Each row of a before or after table is a point. One or more steps were done to the points. Then noise was added and the rows were shuffled. The steps act on columns, c1 being the first. Write out the steps. A step turns or swaps two columns, mirrors them in a line or flattens them onto one, adds a multiple of one to another, or multiplies or shifts one. Angles are multiples of 10 degrees, from the lower column toward the higher: turns from -170 to 170, lines from 10 to 170 but not 90. Use the fewest steps. Two steps may share a column if one is a turn and the other turns, adds or multiplies; they go together, in the order done. Otherwise the lowest column goes first.

Before (10 x 2)
[[ 44 -59]
 [-32  22]
 [ 19 -25]
 [ 35 -35]
 [-12  42]
 [-65  10]
 [-28  36]
 [-47  19]
 [ -2 -61]
 [-12  -8]]
After (10 x 2)
[[ 31  -8]
 [-48  11]
 [-44  53]
 [-41 -12]
 [ 68 -12]
 [-38  16]
 [  0  17]
 [-43  31]
 [ 50 -14]
 [ 54  32]]
Steps: mirror c1 and c2 in the line at 150 degrees

Before (13 x 6)
[[-45  -2  23  77 -50  40]
 [ 13  -4   7  43  40  15]
 [ 11 -14   0  12 -15   4]
 [-62   8 -84   4  21  14]
 [-15  69   4  -6  -7 -52]
 [-68 -10 -45  11  33 -17]
 [ -4  88  -2  14  29 -12]
 [  7   5 -11  40   5  -2]
 [ 15   9  32  46 -50  10]
 [ 20  33 -20 -36  34 -20]
 [  2  76  19 -74  10 -25]
 [  1  29 -31 -38  57  11]
 [ 25  83 -13 -19   8 -14]]
After (13 x 6)
[[-68 -29  67  13   9 -27]
 [-46  20 -29  78 -20  52]
 [  0 -50  27 -37   4  -9]
 [ 13   8  -6  43   2   0]
 [ 14  17 -49  46  -9  26]
 [-16 -56 -39  -6  16 -45]
 [ -4 -77 -41  15   8 -19]
 [ 26 -81 -23 -18   6 -16]
 [ 11  13   6  12  -3   6]
 [  7 -13  13  41   3  -3]
 [-62 -75 112   4  -1   8]
 [ 20 -44  11 -34  10 -30]
 [  2 -50 -65 -73  10 -25]]
Steps: multiply c3 by 1.6; turn c2 and c3 by -150 degrees; flatten c5 and c6 onto the line at 110 degrees

Before (14 x 12)
[[ 20   0  37  27  20  -4  36  23  -1  62  -2  26]
 [ 61  -3 -27  11  16 -43  32 -44  16  20  35  26]
 [ 17 -53  21 -22 -13 -42  57  49 -14  34 -23 -27]
 [ -8 -26  29 -18 -61 -34  37  20 -16  64 -20  29]
 [ 38 -37 -46  45   3   7  11 -27  23  30  86  30]
 [ 21 -40  19   4  46  -2  -2 -52 -29   1  65   1]
 [ 47  22  39   6  -3   0   1  -6  -1 -21  58  40]
 [-74  65  38 -59  33   1  -7  34 -32 -63 -10  50]
 [ 49 -21   5  -8  30 -16 -24 -41  41  31  37  28]
 [  6  -4   9  19   8 -71  29 -49  35  36  60   1]
 [ 11 -34  30  -3 -11  21  70  -7 -24  29 -24  39]
 [ -9   7  14 -16 -31 -28  28  -2 -14  40 -37 -61]
 [-26   6  49 -51 -10  -3  58  15  26  22 -13 -19]
 [-66  13  36  29 -14 -22   0   1  32 -69 -23  54]]
After (14 x 12)
[[  10   55   42   -4   36   21  -56   23   25   29  -22   25]
 [  48   31   11  -10  -12  -15   24   46  -38   32   48   23]
 [  17  105   12  -21   30  -41  -48  -16   14   32  -23  -32]
 [  39   47  -34   45   56    8   34   40  -21   29   57   46]
 [ -71 -105   50  -55  -26   -1  -15  -64   31  -63   20   35]
 [ -11   96   36  -20   44  -32  -13   -3   16   63  -59   19]
 [  -9   34   -7  -15    9  -31  -26   -2   12   39  -49  -61]
 [  63   -1  -18   12   33  -42  -15   40  -15   20   33   37]
 [  46  -43   51    6   37   -2   30   -8    0  -23   33   24]
 [ -63  -79   51   30   -5  -23   -6   -6  -30  -71  -24   38]
 [   5   13    7   17   49  -72    4   42  -37   40   48   -2]
 [ -25   26   40  -54   36   -3  -47  -16  -25   23  -16  -37]
 [  23   72   41   28   14   -3  -39  -17    3   62   15   13]
 [  24   11   18    6   13   -5   14   66   28    1   78   -5]]
Steps: turn c2 and c8 by -150 degrees; add 1 times c10 to c2; turn c3 and c12 by -20 degrees; turn c5 and c11 by 50 degrees; turn c5 and c7 by -140 degrees; multiply c9 by -1

Before (13 x 24)
[[ 45  -6   8  14  11  26  -3   9  34  48  26   7 -12  23  25  11 -16  14
  -35   8 -19  20  15  17]
 [ -5 -17 -13 -21   1 -10 -42 -49 -52  63   2  -1  29   6  11 -12 -34 -22
   15   1  28   3  -8 -33]
 [ 25 -49 -12 -13 -16 -40  50 -31  37  -3   9   6 -17  27   8 -26   7  19
   39  10  75   3  46  -7]
 [  0 -48 -22 -12 -40  28   7  23  20 -37 -37  16  -3  31  78 -42  -1  27
   19 -56  -3   1  -7  59]
 [-54 -18  41 -17  15 -30  -2  51 -10  -8 -27   0  10  20  57   3   9 -32
   -4  17  11   9  -9  14]
 [ -3 -35 -62  -2  15   8  15 -21   4 -39 -15   0  18 -34  13 -35 -48  18
   45 -15  18  17   6  35]
 [-11 -63  21  -7  36 -18   9  -9 -17  17  28  46 -29  -3  23 -40 -15 -31
   19 -38  34 -37  -9  19]
 [-43  -9 -11 -60   3  38 -43   3 -19  -1 -25  16  23  22  45 -13 -25 -24
  -14   1 -29   6  28  34]
 [-44  17  28 -26  42  56 -38  33 -58 -14 -11  20  16  -1  28 -27   2  44
   31   8 -10  43  -8  27]
 [  6  38  22   0 -40   9 -17   9  -6  20  30  13  -4  23   6   1 -30  35
   12   5  -7   2 -39  19]
 [-45 -38   1  47  17  24 -42 -41  32  58  14  23  36  29   1  -4   2 -30
    9 -24   6  -2  27  13]
 [ 35 -27 -43  -7  49  -1  22  22 -13  -9  48 -19  37  -8  61 -18   9 -54
  -12  12   1 -11 -20  40]
 [ 44   7 -14   8   0   8 -18 -47  11   3  22   5 -14  -1  58   6  10  48
    7  19 -23  -1  30   2]]
After (13 x 24)
[[-11 -60  22  -5 -42  28   6   6 -17  49  70  16 -34  -3  27 -41 -17 -29
   14 -36  32  -7 -13 -11]
 [ -2 -52 -21 -14  22  39   8 -34  25  14 -93 -37  -4  34  78 -43  -5  27
  -40 -54  -2 -16  -3  50]
 [ 48   8 -15   7  -5  -2 -21 -22   9   2  55   7 -15  -3  53   2  14  48
   40  14 -27 -16  30   8]
 [  2  40  25   1  29  16 -18 -29  -4  14  75  19 -10  19  -3  -1 -28  36
  -18   7 -12  -3 -38  20]
 [ -1 -35 -65   0 -37  27  20 -31   3  -2 -38 -36  20 -34   7 -32 -52  20
   11 -16  21  -2   5  28]
 [-44  15  26 -28 -54  -9 -40  18 -62  23 -36 -18  16   0  20 -28   2  43
  -32  10  -2  -4  -7  66]
 [ 40 -27 -44  -9 -33  38  24  41 -15 -19 123  -6  40 -12  55 -18  11 -55
   -6   8  -2  -9 -23  22]
 [-41 -37   4  49 -22  -5 -46  -9  32  26  36  60  43  27   3  -6   5 -29
   35 -21  10 -10  25  28]
 [ 26 -46  -9 -14 -11  11  52 -49  39   6  22  -3 -16  28   4 -28   4  26
   18  13  74  -4  47 -37]
 [-54 -19  37 -14 -10  26  -2  26 -12   2 -66  -8   8  24  56   4  11 -31
  -50  12   9  -9  -4 -18]
 [-43  -7  -9 -59  10  11 -40  11 -15  15 -59   1  16  22  41 -14 -28 -27
    3   0 -29  -6  25  53]
 [ -6 -16 -12 -20 -11 -19 -40 -25 -54  -6   1  62  31   6  11  -6 -35 -22
   43  -2  29  -1 -10 -21]
 [ 42  -4   6  12  12   2  -4  38  36   5  64  52  -6  22  21  10 -15  19
    3   4 -14  -3  15  32]]
Steps: turn c5 and c19 by 140 degrees; turn c8 and c19 by -70 degrees; mirror c6 and c24 in the line at 60 degrees; swap c10 and c12; multiply c11 by 2.5; flatten c15 and c22 onto the line at 170 degrees

Before (14 x 64)
[[-14  24 -21  44 -44  -1 -49   2  -9 -45 -79  -3  31  29  14  -2  -9 -31
  -22  23 -29 -45 -13  16  43  34 -35  58  46  21  31  18  -5 -21   8  21
  -57 -51 -73 -46  13 -42 -24  59 -15 -25 -60   9 -17 -20 -21 -11 -19 -11
    1  -4 -47 -13 -16   1  30   5  25   8]
 [ 23  23 -22  51 -76 -37 -29   9 -78  31  -8  46  33 -25  33  21   9 -19
   -5  54 -24 -42 -72  34 -16  40  18  37  27   9  39 -19   0  24   3  37
  -47 -32  20 -36  -2 -17   0  29  18 -24 -45 -26  55 -31 -13 -41 -19 -26
  -28  94 -30  -5   9 -42  16  17  11  45]
 [-31  -9   9  38 -33   4 -65 -43  19 -54 -45 -16  47 -15  52  32 -15 -25
   28  40 -24 -37 -29  15  23 -26 -14 -39 -16  -9 -26  14 -13  -1  -6 -52
  -53  13 -58  42  20   9 -14  27  -3 -26  -7  -5 -25 -25 -10 -26 -27 -22
   40 -18 -55 -21 -23  -1 -28 -12  -2 -12]
 [-75 -47   5  27 -13  23 -65   0  25 -64 -52   6  77 -44  26 -18  14 -88
   36  30 -90 -45  -4 -30  44  -7 -16  58   2  14 -14  -5 -38 -32   8 -33
  -33  -1 -35 -60   2   5  15  43  -2  17 -22  27 -54 -30 -40 -32 -26 -19
   12   7 -64 -39 -27  45 -25 -35 -23 -22]
 [ 20 -25  24 -18 -27 -27 -54 -23  47 -20 -12   6  56  27  25   4 -17 -45
   32  -3 -60 -37   7 -40  33  20 -27  10  -2  36 -75  25 -19  -9 -13 -52
   -6  35  -9  -4  -8  33 -12  49   6  32  10  -6 -84  21  -5  -6 -25 -49
   34 -16 -71 -50 -65  44 -33 -14   1   5]
 [-35 -30  39 -48  34   2  -4  75  21  34  23 -19  57  20 -24  10  -6 -20
   61 -19 -56 -14  -1 -22  13 -26  16 -60  17   8 -71   5  11  56 -16 -39
   -7  38  -5  20 -17  -3  -1 -32 -13  27 -21  14 -33  33  23  66   0 -41
   29 -25   3 -27 -33 -34 -43  13  -3 -35]
 [ 16 -15 -54 -26  -3 -50  10  71  45  41 -37 -54  20 -83 -44 -15  95  51
  -16  -9  35  23  41  45  50  12  51 -33 -16 -36 -31 -44  10  72  19  -8
   27  11  36  44  46  -3  98   6  48  30 -13 -30 -49  42  15  52  30 -39
   49 -16  -1  27  45  15  29   7  40 -32]
 [ 44  73  23  45 -49 -17 -60  30 -74   4  33  -8  29 -56 -37  43  14  14
  -39 -34  19  24 -34  37 -49  30 -12 -20  63 -14  27  -4  28  48  52  35
  -45 -68  36 -16  45 -43  36 -31  35  -4 -74 -11  51 -62 -22  21  10 -41
  -44  49 -23  26   7 -43  47 -21  23  53]
 [ 11  37  10 -62  29 -12   4  50   7   9  28 -55  17  -6  -3 -27 -33 -26
   21 -44 -57  42  29 -24  -4 -16  25  -6  16 -30 -28 -12 -38  29  19 -20
   17  21  15  51 -36  56 -25 -35  36  46  12  16   3  23  37  70  18 -48
   18 -34   0  -8   2 -44 -28 -39 -31 -52]
 [ 11  50 -32  36  -2 -53 -34  -7 -47 -28  35  24  26 -33   4  43  56  -5
  -32  15 -11  -1 -19  52 -32  37  -6  47  33  10  31  18  37   2  28  29
  -67 -32  10  12  19 -61  31  12  26 -67 -40  20  41   1 -13  40 -46 -18
  -48  64  -4 -34 -11 -37  13 -34   6  47]
 [-12  38  13  50 -49  -8 -91  -5 -42 -86 -59  69  59  -9  50  -3  -3 -10
   34  25 -41 -24 -19  -6 -23  60 -41  49 -11  17  -6  26  37 -39   3  44
  -52 -22 -14  -1   3 -48  13  55 -20 -17 -66  -1  18 -50  -7 -32 -39  -4
  -27  35 -25   0  23   1  -3  -4   8  27]
 [ 21 -18 -27 -38  48 -84  19  35  21  63 -33 -77  15 -60 -37 -23  66  40
   -6   9  36   2  50  26  22 -28  20  33  25  -8 -48 -43   9  60  25 -15
    1  29  12  71  38 -32  85 -60  43  34 -24 -39 -55  -3 -45  49  39 -57
   10 -36 -65  49  79  -9  26  35   5 -24]
 [ 10  62  34 -47  46 -22  -2  78 -29  73  27 -80 114   9 -83 -18  31 -17
   -8 -48 -50   2  62 -65  -7 -32  36 -50  29 -16  13  26 -20  27   8 -58
   24  41  20  67 -27  51  11 -12  30  45  28   0  -9  19  31  86  26 -44
  -33 -12  31  45 -25 -64 -15 -10 -64 -30]
 [-58  -3   5 -32   3  22 -45   1  26  -6  22 -18  71  39  11 -34 -22 -28
  -21 -21 -67  -7  29 -68  74 -54 -24  -9 -13   5 -30  10 -17  38   3 -56
   18  54  -9   8 -51  17  -5 -15 -30  69  39 -10 -24  16  36  52  -7  -3
  -17   1 -30 -17 -34 -17 -52 -30 -11 -13]]
After (14 x 64)
[[ 11  48 -25  36   4 -54 -32  -7 -44 -32  18  22  28 -31   7  43  56  -2
  -34  13  -9  -3 -17  49 -31  40  -8  49  26  15  29  26  39   0  24  32
  -65 -33  11  16  20 -60  30  13  27 -66 -39  22  41  -4  20 -55 -48 -18
  -43  46  -3  32 -16 -33 -28 -33 -47 -24]
 [-25  -7   9  33 -32  -1 -62 -43  19 -57 -46 -18  46 -15  56  27 -15 -30
   29  40 -23 -29 -29  16  21 -25 -15 -35 -11  -9 -29  15 -16  -2  -2 -56
  -56  13 -61  42  21   9 -17  29  -2 -30  -9  -3 -23  24  17  26 -28 -20
   38  -8 -54  21 -22  -2  25 -15  15   3]
 [  6  64  38 -50  43 -23  -5  78 -26  78  28 -81 110   7 -87 -15  27 -14
   -9 -50 -47   2  59 -65  -7 -33  38 -50  17 -18  18  29 -16  28   6 -55
   27  40  27  66 -24  54  13 -11  30  45  24  -1 -11  14 -36 -73  27 -53
  -32 -62  33 -37 -20 -64  -2  -6 -28  60]
 [-68 -52   1  27 -19  23 -58   2  27 -58 -58   8  76 -46  27 -20  11 -87
   40  34 -92 -45  -4 -37  44  -4 -20  66  -3  13 -11  -8 -38 -32   5 -35
  -33  -4 -32 -59  -1   6  12  43  -3  22 -24  28 -54  12  50  38 -22 -20
   14 -11 -63  31 -27  46  27 -31 -20  13]
 [ 19 -27  27 -16 -28 -30 -58 -23  47 -24  -1   4  62  24  28   0 -12 -49
   40   0 -60 -39   2 -41  33  21 -26  10  -5  39 -74  24 -19  -2 -14 -52
   -3  33 -10  -2 -13  31 -10  52   3  30   8  -5 -78  25  18   6 -33 -56
   37 -10 -73  49 -63  47  34  -7  17  -7]
 [ 23  27 -25  47 -76 -35 -26  13 -72  32 -26  51  31 -26  33  19  10 -19
   -9  48 -21 -42 -73  36 -15  41  22  34  24  11  40 -17   5  22   3  32
  -47 -35  20 -29   0 -17  -1  31  18 -23 -46 -31  57  -7  18  25 -19 -26
  -28  74 -29   4   6 -44 -19  17 -67 -56]
 [-14  36  15  53 -46 -10 -95  -7 -44 -86 -73  69  59  -7  48   0  -5  -6
   34  30 -37 -26 -20   0 -20  59 -44  42  -7  17  -8  27  39 -34  -4  47
  -51 -24 -14   1   8 -46  12  57 -21 -19 -68  -7  21  -1  10  21 -38  -6
  -30  30 -23  -3  21  -1  14  -5 -17 -38]
 [-36 -29  47 -40  38   6  -8  75  23  37  41 -18  56  24 -23   9  -9 -21
   63 -15 -59 -14  -3 -26  14 -29  15 -58  11   8 -67   8  10  52 -15 -40
  -11  42  -3  21 -15  -4  -1 -38 -10  25 -23  14 -36  36 -19 -47  -2 -38
   29 -16   3  30 -38 -34  16  13  18  53]
 [ 20 -20 -26 -42  54 -84  22  34  20  58 -24 -78  15 -61 -38 -24  68  37
   -6   6  38   3  46  24  18 -28  21  31  19 -10 -47 -42  12  57  28 -18
    2  32  11  71  37 -32  88 -65  42  34 -28 -38 -56 -31  33 -38  43 -56
    7 -15 -65 -53  85  -6  15  33  28  41]
 [-54   1   4 -29  -2  17 -49   5  25  -1  26 -19  71  41   8 -32 -21 -30
  -23 -17 -66  -4  30 -70  81 -54 -26 -11 -10   6 -31   9 -19  41   6 -56
   17  54  -5   4 -52  18  -5 -15 -26  71  35 -11 -25  52 -33 -42  -4   1
  -14  -4 -29  26 -38 -18   8 -32 -11  32]
 [ 38  76  26  49 -49 -15 -60  31 -74   3 -23 -10  27 -52 -40  45   9  14
  -39 -31  17  22 -33  38 -47  33 -14 -20  50 -17  29   2  25  48  57  37
  -42 -69  35 -13  39 -40  35 -32  30 -10 -72  -8  50 -22  15 -35  13 -42
  -50  49 -22 -32   7 -38 -79 -21 -25 -44]
 [ 18 -17 -52 -28  -5 -50   7  75  40  40   5 -58  18 -82 -35 -13  92  49
  -19  -6  38  24  41  42  52  13  50 -33 -15 -39 -26 -48   9  71  18 -11
   25  11  36  46  49   3  98   5  48  25 -14 -28 -47 -52 -19 -40  31 -40
   52  20   0 -21  45  16  41  11  42  53]
 [ 14  36   7 -58  29 -13   4  49   4   8  31 -57  13  -8 -10 -26 -31 -22
   25 -46 -54  42  23 -24   0 -14  25 -10  11 -29 -28 -10 -35  32  16 -20
   15  22  12  50 -37  54 -26 -39  41  49  10  15   2  30 -34 -50  18 -50
   22 -48  -1   8  -1 -46  -1 -42   6  73]
 [-12  24 -21  43 -43  -4 -45   5  -5 -44 -65  -9  29  31  17  -2 -13 -30
  -22  25 -31 -43  -8  12  48  38 -33  59  27  25  39  21  -2 -19   5  19
  -58 -51 -70 -44  14 -43 -28  60 -13 -25 -53   6 -22 -44  26   8 -19  -4
   -3  15 -41   4 -10   0  40   6  11 -14]]
Steps: turn c11 and c50 by -50 degrees; turn c50 and c61 by 110 degrees; multiply c29 by 0.7; turn c51 and c58 by 170 degrees; turn c52 and c64 by 160 degrees; turn c56 and c63 by -50 degrees
